Each row of a before or after table is a point. One or more steps were done to the points. Then noise was added and the rows were shuffled. The steps act on columns, c1 being the first. What was done? A step turns or swaps two columns, mirrors them in a line or flattens them onto one, adds a multiple of one to another, or multiplies or shifts one. Angles are multiples of 10 degrees, from the lower column toward the higher: turns from -170 to 170, lines from 10 to 170 but not 90. Use the fewest steps. Two steps may share a column if one is a turn and the other turns, adds or multiplies; they go together, in the order done. Otherwise the lowest column goes first.

Before (9 x 2):
[[ 17  16]
 [ 11  28]
 [ -3  41]
 [ -2   3]
 [ 23  19]
 [  5   4]
 [-25  -9]
 [-58 -16]
 [-24   9]]
After (9 x 2):
[[-25 -14]
 [ 26   4]
 [ 23 -14]
 [  3  -4]
 [-18 -12]
 [ -6 -44]
 [-18 -27]
 [ -5  -6]
 [ 60   7]]
Steps: turn c1 and c2 by 170 degrees

Before (12 x 6):
[[-16  23 -26 -15 -51   0]
 [-18  29   2 -36  24  11]
 [  2  50  -3 -37 -29   5]
 [ 37  37 -28  -7 -36  29]
 [-34 -19   1  44 -22  16]
 [ 11  33   8 -34   0  39]
 [ 14 -27 -32  -6 -19  -9]
 [-21 -24 -20 -11  28  48]
 [ 22  -9  12  31 -14   2]
 [-32  27  17  45  -6  49]
 [ 32  -2  17  27  -9 -28]
 [ 15 -14 -23 -40 -57  41]]
After (12 x 6):
[[-51  22  16 -14 -15  22]
 [ 24  32 -10   8 -18  34]
 [ 29 -26 -25 -40 -21  23]
 [-23 -18 -14 -23 -34 -37]
 [-18 -27  28 -14  16  12]
 [ -1  31 -37  -5  12  40]
 [-57 -14 -17 -27  14  53]
 [-14  -9 -11  -3  21 -32]
 [-29  50  -1   7   3  35]
 [-38  37  -4 -34  37  21]
 [ -5  29 -50 -33 -33 -36]
 [ -9  -3  13  20  31 -37]]
Steps: swap c1 and c5; turn c3 and c6 by 130 degrees; turn c4 and c6 by -110 degrees

Before (12 x 11):
[[  3  18 -28  -9  -5  -6 -42  -7 -25  36  -4]
 [-30  -7 -25  24 -17  -2   0  17  -1  -4 -16]
 [ 10  17 -13   3  13  31  -5   5 -11   5   1]
 [-26 -11 -23  17 -12 -27 -41  14  16  60  -1]
 [-44  -9 -10  21 -20  -5 -20  13 -14   6  17]
 [-38   4  -5   7   5   3   2 -13   6   6 -13]
 [  0   5  -2 -17  -4  10  26  16   3  -4  -8]
 [-13 -24 -15   6   2  -4  -1 -21  -1   1   0]
 [ 10   8  14   6  -8   5  -4  17  -2 -23  -9]
 [-36 -22 -17  -4   3  -7 -25  10  16  -9  -4]
 [ 12  29 -20   3   7  -3  -3  -3 -12  -9  14]
 [  0   4  -4  -4  27  -2  -2  13 -20  -4  -9]]
After (12 x 11):
[[ 14 -28 -20 -12   7  -3  -3  -2 -10  -9  16]
 [  5  41 -17  16   3  -5 -25  10  13  -8  -5]
 [  2  -2  -5 -25  28  -2  -1  13 -10  -5 -11]
 [  8 -18 -14 -12  13  32  -5   6 -10   6  -1]
 [  4  -3   0  -6  -4  12  27  17  17  -4  -7]
 [  8  27 -23  26 -12 -25 -41  15  -5  60   0]
 [ 28  27  -4  12   4   3   2 -12  -2   6 -12]
 [ 14  27 -25  12 -17  -2   0  17 -23  -5 -16]
 [ 13 -14 -29 -34  -6  -6 -42  -7  -8  37  -4]
 [-11  25 -15   2   2  -4  -2 -22  -5   2   0]
 [  0 -14  15   2  -9   4  -3  18  -7 -25 -10]
 [ 21  40  -8  -5 -19  -7 -20  13 -28   6  17]]
Steps: turn c1 and c2 by -130 degrees; multiply c9 by 1.3; turn c4 and c9 by -60 degrees

Before (10 x 20):
[[ -3  22  27 -24  10  -2 -10  -8 -16  28  18  -1   7  10  14   3 -21  -2
  -28   3]
 [  5  -1  -2  18 -32  -9 -25 -12  37  -4 -28  -2  19  -5   7 -28  -5   9
   -5   9]
 [ -4  -2   2   9  17   2 -38  -3  -8  13  55  -3   9   5  12   6  -7  -6
   -5  15]
 [ 13   5   2 -16 -18  21   0 -16 -18  12  35 -27 -22  18 -17  -8  12   2
  -40  31]
 [ 25 -11  42  -1  -9 -38  13  -9   0  24   8  45   3  60 -16   2 -37  19
   37 -18]
 [ -5  14 -12   0 -13  -6 -20  -9   1  -7 -23   3 -11 -20  -3  11 -21  29
   12 -22]
 [ 13   7 -27  14 -19 -11 -18   2   6  14 -22  -2 -17  -7   7 -23  19   4
    0  -7]
 [ 13  41 -30   4 -25 -34   1 -16  27   4   2 -15 -38 -17   3 -15  -3  -2
   -4   4]
 [ 11 -26  25  22  16 -30  40   6   0   5  15   5  28  53 -22 -14 -16  16
   -8  -6]
 [-12  21 -11  28 -21  -7 -13 -15 -14  -2  -4 -12 -28  -6  23  -8 -14  11
   -8  -1]]
After (10 x 20):
[[ 10   5 -26  17 -17 -13  15   0   9  17 -25  -3 -20  -7   5 -20  19   4
    1  -8]
 [ -4  -6   4   9  17   4  37  -5 -12  13  56  -3   7   5  11   9  -6  -8
   -4  20]
 [-13  21 -10  25 -23  -7  12 -13 -16  -1  -1 -12 -27  -3  25  -6 -14  11
   -6  -3]
 [ -6  12  -9  -1  -7  -8  22  -7   2  -6 -24   0 -13 -21  -2  14 -22  33
   11 -22]
 [  9 -23  25  23  13 -29 -36   4  -1   3  14   3  29  53 -23 -16 -16  17
   -3  -7]
 [  1  22  26 -23   2   2  11  -9 -13  25  16  -1   5  11  13   4 -19  -1
  -29   2]
 [ 16   8   1 -17 -28  21   3 -16 -21  13  37 -26 -22  16 -17 -10  14   0
  -40  27]
 [  9  41 -31   1 -28 -34   0 -16  26   5   0 -15 -40 -16   1 -16  -3   2
   -5   4]
 [ 25 -13  39   0   1 -38 -12  -7  -1  22   8  46   3  63 -18   2 -39  19
   37 -17]
 [  5   2   1  20 -36 -10  29  -8  40  -3 -31   2  20  -4   5 -29  -9  10
   -8   7]]
Steps: add 0.3 times c19 to c5; multiply c7 by -1

Before (14 x 48):
[[  5   0  -4 -10  13   6   6  -9  15  -9  15  -4  -4  10  -8  13   5  -5
  -11  -9   0   7 -16 -19  -1   0  10  19   2  -7   3 -10  -5 -28  -6 -13
   -1 -60  -3  -8  -5   3  -1  15   0   0 -11  -3]
 [  1  17   2   7   0  -7   3  12  -5  -2  11  -7   4  -5  -3  17  29  -3
   32  -9   7   7  26 -20   1 -13  10  -9   5 -11 -11  -1   3   5  -3  -9
    1  -4  -6  -2   4  -2  -8   6   4  11  -9   9]
 [ -1  -1 -15  -3   7   4  -3 -27 -43  16   8   5  -7   0  -9  -5   3   2
   12  -7  10  11 -21 -14 -20  11   9   7   4   3   2   6  23   6 -16   6
   -2  -5  -1  -1  -2  13 -10  -4   2   0  10   7]
 [  7  10 -13  -9   6  -9 -45   0 -40 -10 -36  -6   5  -5   0  18  -5  -3
   16   3  21   1 -12   1   0 -20 -26 -13   5  -1  -3   1  -5 -14   5   1
   -9 -15  -5  -6  -2  16  -4 -25  -7   8 -11  -5]
 [  2  13   2  13 -34  -8 -27  -3  22  -2  15  21   7   7  -8  -9  -7  -5
   -7  -3  15   0 -10  -9   0   2  10  10   7   3  -1  -2  -2   4 -17   4
    5  -5  -6   7  -2 -32  25 -24   3  10 -10   6]
 [  0 -18   3  -8  11   3 -10   8  11  -6   4  -7  -5   0  23  17   4   3
   -9 -10   8  15 -13 -14  -6 -10 -22  17   2  13   8 -12  17  -9   6   5
   18   5  -5  26   8  -6  15  10  -8  -5 -10   1]
 [  4   1   1  25   4  -9   1   4  11  16  14  -2  -5 -11  14  12  -6  12
   34  -5   0  13   7  -2   8  12   3  -8  -1  -4  -9   9  -6  -8   6 -15
  -11 -10   2  -4   2  17   4  -7   5   9 -10   0]
 [-10  -2   2  -6  -4  -6   6  -9  19   2   6  23   8   1  -9   4  10  -3
   28   5   3  -4  -8  -2   7  13  11   4  11  13  -9   5  -2   0 -27  25
  -10 -23  -5  -9  -4  13  -2   4  25   8  -8  -3]
 [  4   7 -10   1   7  14 -12  12  -1  -9 -23  26  -9  10  -6 -20  -4  21
    5  -3  -4   5   8 -38  -5   0  13  -6  10  -6  -2   5  11   5   6   4
   19  -3   3  -2  47   4 -10   6  -5  -6   7   0]
 [  8   7   3  20  -9  28   4  13  12  -9  11  -5  -1   6  11  17   4  30
   -6 -10  -2   3 -23  -2   1   6 -10   3  20   9  12  12   0 -17   2 -11
   -9 -14   8  24   2  17  -2   2   9 -11  -8   6]
 [  7  12   5  -9   2   1   0  -4  18  -7  17   0  -6  -4   6   2  -1   7
    6   2   4   6  23   1  -2   0   1 -13  16   4   7  12   3 -22   0  15
   -1  -1   5   5  -5  12  -3  16  17 -13  18  13]
 [-12  13  -8 -11  -9  -9   2   9  22   6 -23  -2  18   0   9  10  -1   7
   18   4  -2   9  22   0   2  -2 -17  27  -1   5  -5  -6   3   2   5   2
  -10   3  -7   0  57   7  -8  16   8 -45   9  -9]
 [  7  12  -5 -11  14  -7   6   2 -13  -5  15  -9 -11  -6   5 -45  -3   2
  -11   4   6  -3 -21  -2   7  -2   5 -10  11  -5  -8   2  34  -6   5 -13
   -9  -3   6   1  -5  11   5   9   0 -25  16   1]
 [  5  15   2 -11  10  -3   3   8 -19  -7  10   9 -10   6  -4 -13  -5  17
   -2   0  -2   7 -20  -3  -9  11   0  -7   5   6  -1  12   7   2  -1 -14
    4   2  17  14   7 -13  13  -2  -4  -8  -3 -24]]
After (14 x 48):
[[  4   7 -10   1   4  14 -12  12  -1  -9 -23  26  -9  10  -6 -20  -4  21
    5  -3   1   5  -9 -38  -5   0  13  -4  10  -5  -2   5  11   5   6   4
   19  -4   3  -2  47   4 -10   6  -5  -6   7   6]
 [  0 -18   3  -8   4   3 -10   8  11  -5   4  -7  -5   0  23  17   4   3
   -9 -10  -3  15  13 -14  -6 -10 -22  11   3  13   8 -12  17  -9   6   5
   18   7  -5  26   8  -6  15  10  -8  -5 -10  11]
 [  4  14   1 -11  26  -4   3   8 -19  -7  10   9 -10   6  -4 -13  -5  17
   -1   1  -3   7  20  -3  -9  11   0  -5   6   6  -1  12   6   2  -1 -14
    4  -3  17  14   7 -13  13  -2  -4  -8  -3  -4]
 [-10  -3   2  -6   0  -6   6 -10  19   2   6  23   8   0  -9   4  11  -3
   27   5 -24  -4   0  -2   7  13  12   3  11  14  -9   5  -2   0 -27  25
  -10  -5  -6  -9  -5  13  -2   5  25   8  -8  -5]
 [  7  10 -13  -9   7  -9 -45   0 -40 -10 -36  -6   5  -5   0  18  -5  -3
   16   3 -24   0   6   1   0 -20 -26  -9   5  -1  -3   0  -5 -14   5   1
   -9  13  -4  -5  -2  16  -4 -25  -7   8 -11   3]
 [  7  12   4  -9 -11   1   0  -4  18  -7  17   0  -6  -3   6   2  -1   7
    6   2   5   6 -22   0  -2   0   1  -9  16   4   7  12   2 -22   0  15
   -1   6   5   5  -5  12  -3  16  16 -13  18   8]
 [  7   7   3  20 -10  28   5  13  12  -9  11  -5  -1   5  11  17   4  30
   -6  -9 -19   3  17  -2   1   5 -10   2  20   9  12  12   0 -17   1 -11
   -9  -9   8  24   2  18  -2   2   9 -11  -8  -5]
 [  7  12  -5 -11   6  -7   6   2 -13  -5  15  -9 -11  -6   5 -45  -2   2
  -11   4 -12  -3  18  -2   7  -2   5  -7  11  -5  -8   2  34  -6   5 -13
   -9   2   6   1  -5  11   5   9   0 -25  16  13]
 [  4   1   0  25   2  -9   2   4  10  15  14  -2  -4 -10  14  12  -6  12
   35  -5  -6  13 -10  -2   9  12   3  -6  -1  -4  -9   9  -6  -8   6 -15
  -11  -2   2  -4   3  17   4  -7   5   9 -10   3]
 [  5   0  -3 -10   9   6   6  -9  15  -9  15  -4  -4  10  -8  13   5  -5
  -11  -9 -58   7  -6 -19  -2   0  11  13   2  -6   3  -9  -5 -28  -6 -13
   -1 -21  -3  -8  -5   3  -1  15   0   0 -11  10]
 [  1  17   2   7  -8  -8   3  12  -5  -2  11  -7   4  -5  -3  17  29  -3
   32 -10   3   7 -26 -20   1 -13  10  -7   5 -11 -11  -1   3   5  -3  -9
    1   9  -6  -2   4  -2  -8   6   4  11  -9   5]
 [  2  12   2  13 -23  -9 -28  -3  22  -1  16  20   7   7  -8  -9  -7  -5
   -7  -3 -13   0   7  -9   0   2  10   7   7   3  -1  -2  -2   4 -17   4
    5  12  -6   7  -1 -32  25 -24   3  10 -10 -26]
 [ -1  -1 -15  -3  -2   5  -4 -27 -43  16   8   5  -6   0  -9  -5   3   2
   12  -8 -14  11  18 -14 -19  11   9   6   4   4   2   6  23   6 -16   6
   -2   5  -1  -1  -2  13 -10  -4   2   0  10  10]
 [-12  13  -9 -11   3  -9   2   9  22   6 -23  -2  18   0   9  10  -1   7
   18   4  11   9 -20   0   2  -2 -17  19  -1   5  -5  -6   3   2   6   2
  -10   2  -8   0  57   7  -9  16   7 -46   9 -12]]
Steps: turn c5 and c48 by 60 degrees; turn c23 and c38 by -160 degrees; turn c21 and c38 by 110 degrees; multiply c28 by 0.7

Before (11 x 64):
[[ 18 -10   4 -10  -3  19 -25 -18   4  30 -23   6  16  16   2 -18  29 -18
  -12  -7  -4  37  16   0  11   2   8  36  -9  14  20   1   9  -2  -9  23
  -25 -24  41 -21  17  -7 -11   2  -1  20   4   9   5   8 -14  30  26  28
   15  -9 -26  11 -24  12   8  -2   0 -14]
 [ -4   7 -14 -30 -24   3  -3 -15 -23 -11  -9   2  -8 -15 -11  12  19  40
  -10   4 -18  27  10 -31   1 -15  20  -9 -27  12  20  16  22 -42 -24  12
    7 -23 -17 -26 -17  19  -7   1  21 -13  -7   1  -1 -25  37 -19   7   0
  -18  12   1  13  -3   1  23 -41   6   2]
 [ 39   0  -4  10  28 -20 -14  32  -2  -3  -5 -47  12  -8 -20   1 -29  17
  -25   4   5  -2  22   3 -18 -56   0   7 -18   7   1   8 -12  17  10  -1
  -13 -20 -28  34  18   9 -11 -11  -4   7  10   1 -46 -16  25  -8  29  17
   39 -35  25   9   5  28  27   2 -35 -16]
 [  7   5 -30  -1 -14 -14 -26 -17 -13  35   0  32 -11 -41   2  -7   5 -10
   -6 -19   8  14   4  15 -11  -2  24  10   6   7  16 -19 -30  24  10  -8
   25  32  11  27 -19  -5  14  10  11  -3 -12  12 -15  48  23 -10 -11  -1
  -28  -4 -10  -2  -4 -28  -1  -5 -25   4]
 [ 26  -4 -22  -7  -2 -28 -53  -5 -13  -7  17  -6  -4  34  -7  18  -3  -1
   20  -4  13 -12  -4  -2  10   1 -19 -23  -4   5  18  -9 -14 -25 -12   7
    3 -16  12  -5  -9  15   5  18   1  24   2  -1 -40 -11  12  -5 -38  26
   13  24   9   1  18  10  -3 -14  -4  -7]
 [  1 -14  23  11   4 -18   5  -1  -9  -8  43 -10  -3  19 -27   7 -10  25
    9   4  11  29  33 -19  -9 -17 -16 -14 -16  21  12  17 -13 -26  -7  31
    9  -4  19  -3 -16 -10 -21  14 -44  17  29 -10 -28 -45 -20  -4  -5   1
    5 -12 -20  14 -27  39  32  37  -6  19]
 [  6  20 -26  23  19   7 -25 -22 -21  15   1  -9   0  -3 -23   3 -12  13
   12  -5  13 -19   0 -11   6   7  26  28 -10  22   5   6  17 -32  -2  -1
  -13 -28   7   0  -5 -11   5   9 -14  21   8 -18  42  29   5 -24  -5 -40
  -18  -2 -12  17  -9  17  -6 -33   4   5]
 [ 22 -16 -37  12  -8  -2 -23  43 -22  12 -15 -31 -15  13  34  21 -10 -20
    6  -5 -23 -11  23 -22  -2 -29  12   1 -10  24   4 -26   8  24  -8 -13
   16  49 -20   3  -1  10  25  22 -19  12  -3   1 -25  16 -11 -17  13  -5
  -24 -18   1  15  17 -14 -14  -3  12  33]
 [  1 -29 -19  17 -22  17   5  -7   0   2  -8  -7   6  12  15  14  18   1
   19 -10  14  14  40 -19 -27  -3  11  -8  32   5  18 -21 -10  -1 -31 -35
    8   9 -17  12  13   9  -9  20  17  13   4 -16  -4   4   2  -3   7  18
  -32 -11  -4  30 -17 -20  -1  -7  -4  27]
 [  4 -10 -14   2   1   0 -21   5 -30  26  28 -15   7 -17 -19 -34  38  11
    9 -18 -13  22   2  -4   9 -23   2  20  -7  -3  54 -22   3  15 -34  15
  -18  10   8  12 -30  12   3  23   0  27  14 -25  -5   5  25  14 -20   4
    5 -33  -6  -5  -2  -1   6   3  25   1]
 [-16  19 -13 -15 -13 -14 -25  19 -20 -21   4   6  11   0   0  12   6  13
   11  -9   6  17 -13 -16   2  14  19  39   0  -4  33  28   6 -15  12   9
    7   9   2   9  -7  -2 -25  25  24 -10   7  16 -28  49 -16   9  12  16
   17 -19   5  29  23  -6  -9  -3 -26 -29]]
After (11 x 64):
[[ 39   2  -2  12  30   0 -15  33  -1  -4  -3 -47  12  17 -20   1 -28  15
  -25   3  16  -1  22   1 -17 -57   0   8 -19   6  -1   9 -13  25  10  -1
  -12 -18 -28  34  15  12 -10 -13  -3   7  13   2 -43  -1  26  -8  26   7
   38 -39  24  10  17  28  28   4 -33 -15]
 [  0 -14  22  10   5 -31   6  -1  -8  -7  42 -10  -4  31 -29   8 -12  23
    8   4  10  27  31 -19  -8 -17 -16 -14 -15  22  12  18 -13  10  -8  30
    9  -5  19  -3 -18 -11 -23  13 -46  17  28  -9 -28 -40 -21  -4  -4  -8
    6 -14 -20  14 -36  38  33  37  -7  21]
 [ 19 -16 -36  10  -8  34 -24  44 -22  11 -16 -30 -16 -22  34  23  -9 -17
    3  -8 -20 -11  19 -23  -1 -28  11   1  -9  23   2 -26   7   9  -9 -14
   17  50 -20   3  -1  10  25  22 -19   9  -1   1 -25  -4 -14 -19  13  12
  -25 -17  -1  13  18 -15 -12  -2  11  33]
 [  0 -26 -19  20 -20  -1   5  -7   1   4  -8  -6   4 -10  15  14  17   2
   20 -13  22  16  39 -20 -26  -3   8  -9  30   4  17 -21  -8 -16 -32 -35
    9  10 -15  13  13   8  -7  18  19  14   7 -14  -4 -10   1  -2   9   5
  -32  -9  -6  32 -19 -18  -2  -9  -5  26]
 [  3  -9 -16   5   2  11 -23   5 -30  24  27 -15   7   5 -19 -31  38  11
    8 -17  -9  24   1  -3   6 -22   4  19  -6  -3  54 -20   1   6 -33  14
  -20  10   9  10 -31  12   4  26  -1  28  14 -24  -6  17  25  14 -20   9
    5 -32  -6  -7  -5  -1   6   4  27   1]
 [ -5   4 -13 -32 -24 -35  -2 -15 -22 -12  -7   1  -7  30 -11  12  19  43
  -10   6 -12  28  10 -30   1 -14  20  -9 -29  11  20  16  21 -15 -24  12
    7 -25 -18 -26 -16  16  -7   3  20 -15  -8   0   0   2  37 -19   5  13
  -17  15   1  13  -3   1  24 -40   6   1]
 [ 25  -4 -24  -7  -1 -31 -55  -5 -13  -7  16  -5  -4  -8  -7  18  -5   0
   19  -4  26 -12  -2  -2  10   2 -20 -23  -6   5  18  -9 -13  19 -12   6
    4 -17  11  -4 -10  13   3  19   3  23   0  -1 -39 -35  11  -6 -40  11
   12  24   8   3  24   9  -3 -11  -3  -5]
 [  5   6 -30  -2 -14  23 -27 -18 -13  36   0  33 -12 -21   2  -7   6 -11
   -6 -19   8  15   3  14 -12  -3  24  11   7   4  17 -18 -32  22  12  -8
   26  31  12  24 -19  -4  14  11  13  -5 -11  12 -18  61  23 -10 -13  -6
  -27  -2 -12  -2  -9 -27  -1  -7 -26   4]
 [-14  18 -12 -16 -14 -27 -23  15 -20 -20   1   4  13 -40   1  12   7  13
   10  -7  14  17 -13 -15   2  15  19  38   0  -4  35  29   6   9  12   9
    4   8   1   7  -8  -1 -25  24  25 -10   5  19 -28  25 -15   7  14  10
   16 -21   5  28  24  -5  -8  -2 -26 -28]
 [ 18 -12   4 -13  -2  -6 -24 -17   1  30 -23   5  11 -16   3 -16  26 -18
  -11  -8  14  38  16  -1  10   2   7  34  -6  13  21   2   9 -17 -13  25
  -26 -24  43 -21  13  -6 -12   1   0  19   2  11   6  -9 -12  32  26  23
   14  -9 -27  12 -39  11  10  -1   0 -14]
 [  5  19 -25  21  20 -30 -23 -23 -21  17   3  -9   0 -24 -22   4 -11  12
   12  -7 -15 -21  -2 -14   6   6  26  29 -10  22   5   7  17 -20  -2   2
  -11 -27   9   3  -7 -10   4   9 -14  20   8 -16  43  17   5 -24  -5 -39
  -17  -3 -13  18 -16  13  -7 -31   2   6]]
Steps: turn c6 and c34 by -70 degrees; add -0.7 times c13 to c6; mirror c14 and c50 in the line at 120 degrees; turn c21 and c54 by -40 degrees; add 0.5 times c57 to c59
